Rows are points. Each copy is the shape, with its points in the same order, turned, moved and blurred by noise. Say if it was mirrored as well.
In the rows, 128 means zero.

Shape, 6 rows:
[[ 99  82]
 [179 120]
 [167 164]
 [ 81 152]
 [117  96]
 [176 101]]
Copy 1:
[[180 121]
 [111  86]
 [ 79 132]
 [156 183]
 [169 126]
 [114  81]]
Copy 1 is: mirrored
Copy 2:
[[ 46 115]
 [120 166]
 [151 139]
 [ 91  73]
 [ 69 131]
 [102 181]]
Copy 2 is: mirrored
Copy 3:
[[105 159]
 [174 125]
 [178  80]
 [ 82  92]
 [125 141]
 [173 148]]
Copy 3 is: mirrored
Copy 4, 6 rows:
[[120  59]
 [163 139]
 [126 165]
 [ 65 102]
 [125  82]
 [168 120]]
Copy 4 is: only turned

Shape:
[[134 112  87]
 [101 146 146]
 [114 175 146]
 [127  93 210]
 [ 94 180 109]
 [175 109  76]]
Copy 1, 6 rows:
[[110  85  90]
 [102 109 165]
 [115  85 174]
 [149 181 157]
 [ 92  61 164]
 [144  77  69]]
Copy 1 is: mirrored
Copy 2:
[[102 117 114]
 [156 126 164]
 [143 140 187]
 [216 162 115]
 [115 110 190]
 [ 76 152  95]]
Copy 2 is: only turned
Copy 3 (6 x 3):
[[151 124  85]
 [108 115 157]
 [ 92 142 142]
 [165 127 206]
 [ 76 122 117]
 [168 155  67]]
Copy 3 is: only turned

Shape (8 x 4):
[[ 83  88  83  81]
 [148 130  95 124]
 [201  67 192 127]
 [170 130 153 142]
 [124 158 177  91]
 [135 135 100 106]
 [154 144  61 141]
 [131 153 142 201]]
Copy 1, 8 rows:
[[100 144 111 212]
 [114 101 110 133]
 [124 178  46  72]
 [135 137 103  84]
 [194 153 111 135]
 [134 104 104 150]
 [ 98  63 123 132]
 [123 132 179  73]]
Copy 1 is: only turned
Copy 2, 8 rows:
[[146 156 144 196]
 [164 102 128 130]
 [134 134  19  90]
 [137 106  95  84]
 [ 74 104 120 113]
 [147 103 135 144]
 [196  88 149 129]
 [156 134 150  44]]
Copy 2 is: mirrored
Copy 3:
[[145  44 104 156]
 [ 98 102 131 116]
 [190 168 141  48]
 [125 161 141 106]
 [138 164  95 151]
 [102  99 113 127]
 [ 64  85 143 111]
 [102 165 201 146]]
Copy 3 is: mirrored

Shape (12 x 6):
[[136 103 157  96  93  88]
 [110  69  80  75 185 122]
 [148 116 185  88 121 119]
 [ 92  79 184 129 111 182]
 [115 141 115 154 135 111]
 [ 97 152  80 124 180  81]
 [174 155  78 168 190 126]
 [143 156 155 178  85 167]
 [169 127 117  91 158 172]
 [ 90 166 100 168 135 119]
 [ 99  92  93  85 128 141]
 [136  91 172 170  86 164]]
Copy 1:
[[ 98 140 123 157 175 154]
 [127 192 107  37 174 156]
 [113 150  80 164 168 129]
 [ 88 198  92 151  88 115]
 [149 120 127 112 116 161]
 [157 107 111  58 140 197]
 [231 118 123  86 129 140]
 [145 113 133 174  80  98]
 [163 151  86  95 160  82]
 [150 102 131  96  82 169]
 [ 96 161 127  69 146 128]
 [124 179 139 182  94 112]]
Copy 1 is: only turned
Copy 2, 12 rows:
[[130  89 196 102 140 125]
 [148 109 195 147 203  29]
 [162 117 173  82 115 114]
 [189  77 103  85 168 113]
 [113  84 132 170 127  95]
 [121  86 177 199 134  44]
 [ 89 150 113 184 113  50]
 [134 114  78 133 107 159]
 [148 174 147 131 159  80]
 [124  73 116 196 122  95]
 [156  92 172 148 199  92]
 [132  92  89  77 149 146]]
Copy 2 is: only turned
Copy 3:
[[114 120 159 177 138 154]
 [ 96 118 189  76  96  91]
 [107  79 145 156 151 167]
 [176  85 195 116 192 158]
 [150 152 113 115 144 127]
 [ 99 178 109  84 125 101]
 [157 124  60  80  90 103]
 [206 106  94 153 184 139]
 [132  56 120 111 125  91]
 [158 175  99 104 166 109]
 [124 120 184 116 138  81]
 [209  95 155 148 161 166]]
Copy 3 is: only turned

Shape, 14 rows:
[[143  87 148 139 137 166 145 136]
 [154 141 103 137 100 103 134 175]
 [125  69  47 132 151  90 100 173]
 [157  80 142 116 195 150 162 145]
 [191  92 103 138 113 141 132 191]
 [170 193 193 126 152 162 108 158]
 [ 83 164 156  52 113 122  93 171]
 [101 124 131 167 113  89 104 104]
 [103 103  79  84 112  79 102 153]
 [126 137 112  84 147 106 171 118]
 [125 198 107 156 135 171 154  74]
 [111 179 186 168 117 164 138 198]
 [131  73  63  79 117 120 168 101]
 [200 187 102 144 159 107 140 204]]
Copy 1 (14 x 8):
[[147 123  95 165 154 138  94 102]
 [111 149 141 125 161 117 135 165]
 [ 74 146 153 135 136  82 174  75]
 [150 142  55 187 139 125 134  97]
 [124 134 147 194 168  98 133 146]
 [204  89  82 126 184 163 153 180]
 [177 166 152  85 152 200 167 129]
 [ 96  98 118  83 118 146 104 120]
 [109 174 167 102 115 129 161 102]
 [149 185  84 107 111 125 126 130]
 [178 123  71  54 165  95  70 141]
 [142 115  93 119 231 191 117 164]
 [137 201 129 133  91  90  94  90]
 [132 139  93 140 189  87 181 206]]
Copy 1 is: mirrored
Copy 2 (14 x 8):
[[175 164 135 166 146 116 106 109]
 [119 133  90 136 103 148 137 147]
 [155 106 119  80 100  80 109 186]
 [200 167 186 153 133 129 115 142]
 [181 151  86 162  93 116 138 155]
 [129 205 143 153 145 164 202  85]
 [ 99 128 157  94  81 148 150  46]
 [112 132 101  92 183 137 101 117]
 [134  80 122  77  93 124 112 123]
 [136  97 173 140 130 173 118 131]
 [ 80 119 151 193 207 137 156 123]
 [ 82 229 118 163 119 144 136  89]
 [173  48 146 153 125 126  84 137]
 [124 171 120 148  97 168 198 192]]
Copy 2 is: mirrored
Copy 3 (14 x 8):
[[148 122  94 138 140 130 146 129]
 [100 173 117 125 130 151 117  86]
 [ 34  99 104 149 182 138 106  76]
 [117 113  89 140 179 146 185 163]
 [ 97 165  73 118 169 124 131  87]
 [159 176 117  62 125 183 117 178]
 [ 71 164 142 136  56 176 101 176]
 [137  99 178 145 132 145 100  86]
 [ 32 133 141 167 118 123  95  98]
 [ 83 154 168 142 128 130 181 135]
 [149 109 188  44 104 142 186 109]
 [161 165 101 100  86 217 127 119]
 [ 64 123 133 164 132  68 187 102]
 [ 89 207 116  71 189 195 136 104]]
Copy 3 is: only turned
Copy 4, 14 rows:
[[156 139 113  94 113 108 122 151]
 [122 108 159 176 135 106  94 142]
 [108  70 186 131  59 131  98  85]
 [161 113 146  65 114  72 146 131]
 [115 104 155 116 109  95  67 170]
 [192 157 176 124 183 122 129 206]
 [238 128 179 182 146 137  91 102]
 [149 118 132 182  97 162 164 137]
 [157  70 161 169  92 139  95  73]
 [161  88 135 147 162  98 143  87]
 [117 156 127 136 204 179 171 122]
 [168 221 167 163 140  99 116 170]
 [134  61  88 110 128 120 107  60]
 [102 103 219 149 172  80 114 171]]
Copy 4 is: only turned

Shape (13 x 9):
[[167 149 142 130 105 125 116 132 130]
 [151 134  92  98 133 135 116 110 134]
 [115  31 144 170 110 117 183 130 117]
 [ 97 134 145 107 125 145 125 120 117]
 [133 137 127  95 196 131 110 124 139]
 [144 151 132 147 107 139 117 110 144]
 [159 149  98 154 103 118 139 124  67]
 [136   7 147 125 111 146 115 113 103]
 [150 143 145 115 115 198 126 135 145]
 [159 139 113  93 108 127 168 110  77]
 [ 83 134  97 126 146 140 141 192 142]
 [136 132 144  93 104 125 123 131 135]
 [122 150  67 109 159 147 112 119 142]]
Copy 1 (13 x 9):
[[112 136 138  95 138 123 131 154 135]
 [ 85 127 149 127 142 143 112 128 177]
 [140  74  70 180 115  62 110 112 117]
 [117 123 112 114 110 162  94 111 135]
 [ 87 183 147 153 109 153  93 113 161]
 [110 120 146 114 150 143 131 139 117]
 [ 90  87 166  81 113  88 103 135 135]
 [124  94  68 165  96  92 173  81 163]
 [133 119 138 129 107 177 139 166 146]
 [ 71  92 117  95 104 115  90 158 168]
 [174 132 153 142 120 138  53 118 161]
 [115 135 105 102 136 141 115 137 155]
 [ 97 125 180 143 140 163  87 113 177]]
Copy 1 is: only turned
Copy 2, 13 rows:
[[117 121 127 125 124 114  79  97 142]
 [109 108 143 153 150  95 130 113 120]
 [199 185  91  85 158 110 106 165  85]
 [114 150 173 115 124 113 113 144 124]
 [ 67 149 139 128 121  99 157 104 105]
 [135 125 144 133 130 140  99  96 138]
 [160  85 126  88 134  84 113 112 162]
 [169 154 129  98 162  82  83 145  24]
 [138 151 166 166  92 100  93  98 122]
 [138 122 146 114 159  48 108 125 163]
 [119 139 117 142  75 118 152 181 132]
 [103 140 144 136 137 105  82 133 131]
 [106 102 147 162 125 109 171 120 124]]
Copy 2 is: mirrored
Copy 3:
[[135 170 104 131 138 133 111 143 112]
 [170 133 147 114 125 130  89 151 120]
 [ 88  70  90  84 211  95 137 136 156]
 [116 121 146 116 103 123 123 123 152]
 [185 145 171 110 116 116 145 148 170]
 [138 130 109 150 123 136 120 134 112]
 [131 131  96  77 133 165 120 155  78]
 [102 106 155  87 219  75  98 106 130]
 [134 151 111 133  89  78 109 132 112]
 [144 144 100  51 119 149  93 122 123]
 [112 107 146 117  94 106 136 211 161]
 [121 156 129 121 124 128  94 139 156]
 [178 108 169 117  93 131 108 170 121]]
Copy 3 is: only turned
Copy 4:
[[109 110 118  97 115 120 156 126 134]
 [ 90 148 125 114 144 145 158 109 100]
 [170 103 169 164  92 176  56 140 117]
 [145 124 106 123 161 150 134  94 136]
 [110 151 117 136 191  97 137 116 105]
 [121 141 105  94 101 125 140 112 134]
 [123 133 148  63 125 172 150 168 137]
 [150  76 131 155 109 176  83 124  43]
 [149 121 140  90 120 112 165  67 105]
 [ 93 112 165  80 158 180 135 121 139]
 [173 162 149 165 154 131 176 124 142]
 [112  98 118 126 132 139 150  99 133]
 [110 190 123 124 160 136 169 107 109]]
Copy 4 is: only turned
